Rows are points. To make a cloud, some directions were put in groups of two or more. Within a group, all points are equally far from the middle, so they leave a hole (a ring in 2 directions, a hollow ball in 3). The other directions are filled evenly. Then the cloud was stretched, turned, moved and blurred a little. Count the holes, and give their numbers of directions, smallest first.

Cloud (20 x 3):
[[ 0.50 -0.01 -0.05]
 [ 0.19  0.42 -0.01]
 [-0.20  0.00 -0.34]
 [ 0.44 -0.13 -0.28]
 [ 0.26 -0.10 -0.47]
 [-0.05 -0.39  0.01]
 [ 0.32 -0.11  0.26]
 [ 0.01 -0.09 -0.47]
 [-0.08  0.28 -0.35]
 [ 0.04 -0.40  0.08]
 [ 0.46 -0.10 -0.28]
 [-0.04  0.03 -0.48]
 [ 0.04  0.10  0.36]
 [ 0.40  0.04 -0.41]
 [ 0.15 -0.14 -0.48]
 [-0.07  0.39  0.06]
 [ 0.25  0.18 -0.48]
 [ 0.08  0.41 -0.27]
 [ 0.14  0.35 -0.38]
 [-0.09  0.37  0.07]]
Holes: 1 (3)

Cloud:
[[-0.41 -0.08  0.46 -0.21]
 [ 0.08  0.14  0.51 -0.13]
 [-0.28  0.27  0.35 -0.03]
 [ 0.20 -0.33 -0.42  0.15]
 [-0.18  0.59 -0.12  0.00]
 [-0.50 -0.32 -0.05  0.24]
 [ 0.14  0.14  0.48  0.24]
 [-0.22  0.26  0.05 -0.28]
 [-0.51  0.12  0.45 -0.09]
 [-0.13 -0.30 -0.06 -0.21]
 [ 0.02  0.11  0.04 -0.18]
 [-0.22  0.46  0.15 -0.11]
 [-0.52 -0.45  0.43  0.19]
 [ 0.11  0.29  0.02  0.32]
 [-0.10 -0.12  0.49 -0.13]
 [-0.42 -0.36  0.41 -0.17]
 [ 0.01 -0.14 -0.47 -0.35]
 [ 0.35  0.03  0.12  0.12]
 [ 0.03 -0.50  0.23  0.20]
 [-0.07 -0.41 -0.04 -0.12]
 [-0.13  0.16  0.46 -0.34]
 [-0.05 -0.22  0.03  0.34]
 [-0.35 -0.30 -0.08 -0.20]
 [-0.37  0.02  0.27  0.08]
 [-0.52  0.02 -0.11  0.07]
 [-0.43 -0.26 -0.01  0.14]]
Holes: 0
